Each row is a point. Each copy is the shape, with its points in the same order, stretched, turned, moved and blurred by noise. Is it also mirrored, or only turned?
In the rows, zero is written as 128.

Shape, 9 rows:
[[ 91  92 101]
 [134 139 103]
 [148 142  91]
 [162 144 133]
 [152 106 128]
 [152 156 109]
 [134 114 112]
 [138 138 137]
 [186  75 121]]
Copy 1, 9 rows:
[[168 127 155]
 [126 116 130]
 [123 100 135]
 [ 86 138 126]
 [101 138 155]
 [112 119 120]
 [122 126 146]
 [107 144 130]
 [ 70 132 185]]
Copy 1 is: mirrored
Copy 2 (9 x 3):
[[123  73 176]
 [114 142 145]
 [107 157 150]
 [ 94 153 104]
 [ 84 117 125]
 [107 164 126]
 [101 116 144]
 [107 129 113]
 [ 37 124 133]]
Copy 2 is: only turned
Copy 3 (9 x 3):
[[ 81 204  89]
 [132 141 106]
 [145 147 101]
 [152 103 139]
 [132 150 133]
 [152 115 116]
 [122 159 113]
 [132 110 133]
 [147 182 139]]
Copy 3 is: mirrored
Copy 4, 9 rows:
[[132 105 167]
 [ 90 129 146]
 [ 71 130 162]
 [ 99 152 134]
 [121 144 158]
 [ 78 140 143]
 [111 127 156]
 [118 142 131]
 [114 160 191]]
Copy 4 is: mirrored

Shape, 11 rows:
[[164  93 122 141 113 158]
 [107  74 129 123 132 130]
 [152 103 144  99 157 143]
 [135 155 146 106 141 123]
 [131 156 130 135  63 103]
 [107 100 116 135 137 121]
 [144 106 138 148 136 112]
 [147  71 124 148  96 125]
 [138 153 143  65 161  92]
 [147 134 148 117 132 129]
 [129 134  75 114 101 116]]
Copy 1, 11 rows:
[[145 112 108 141  93 100]
 [118  74 171 138 106 110]
 [136 126 126 129 148  83]
 [128 140 102 107 173 123]
 [147  94  84 108 148 187]
 [113 104 158 137 106 129]
 [141 127 133 114 105 118]
 [150  77 140 135  88 126]
 [140 131 123 114 223 134]
 [138 128 101 113 150 116]
 [120  95 114 163 151 168]]
Copy 1 is: mirrored
Copy 2, 11 rows:
[[106  89 159  98 147 119]
 [106 104 140 156  87 125]
 [160 102 131 114  87 108]
 [153 165 130 115 103 135]
 [ 89 216 177 105 154 130]
 [109 119 134 165 116 140]
 [110 120 123 148 130 107]
 [ 85 105 164 135 141  99]
 [202 177 127 140  73 107]
 [138 146 134 108 111 118]
 [143 156 183 143 172 147]]
Copy 2 is: only turned

Shape:
[[141  97  89 134 162 116 140  74]
 [130 124  61 118  99 113  93 117]
 [186 131 108 122 112 164 149 159]
 [105  98 136 124 136 123 138 142]
 [135 120 117 133 182 104 119 153]
 [119 126 138  99 131 117 125 123]
 [147 145 153 157 103 143 131 141]
 [194 127 103 135 130  95 102 128]
 [144 145 125 111 158 129 117 147]
 [119 146 113 179 122 146 137 134]
 [ 85 177 118 129 117 117 146  82]
 [137 138 118 143  94 104 114 148]
 [118 110 110 131 121  98 155 119]
 [126 138 187 150 163 144 148 118]]
Copy 1, 14 rows:
[[106  79 133 165 150 110  97 151]
 [100 113  69 129  91 132 162 123]
 [136 151  71  91 196 116 162 111]
 [147 111 155 145 100 121 135 113]
 [173 123  97 167 105 167 117 115]
 [137 132 151 135 119 146 132 154]
 [138 139 106  81 128 121 125 107]
 [138 141  53 139 128 115 145 142]
 [164 151 100 135 136 185 133 142]
 [138 103 101 103 118 140 121  92]
 [135  87 174 109 103 180 114 176]
 [148 124  85 107  85 122 149 115]
 [147  70 150 143 103 104 137 128]
 [162 129 173 113 140 160  78 141]]
Copy 1 is: mirrored
Copy 2, 14 rows:
[[138 144 145 133 119  48 133 140]
 [ 55 161 122 146 172  65 132 130]
 [ 82 170 138 163 100 147 101 101]
 [130  98 146 139 119 121 114 111]
 [119 131 189  90 114 122 104 160]
 [123 124 130 138 133 136 158 126]
 [129 130 104 121 134 134 110  74]
 [ 71 158 165  92 124  80 134 134]
 [115 149 157 119 126 144 122 144]
 [141 131  91 125 128  88  66  94]
 [151 106  28 133 151  85 129 128]
 [ 85 128 109 114 134 109 115 109]
 [107 100 115 146 107  75 111 132]
 [196 108 109 112 109 142 118  93]]
Copy 2 is: mirrored
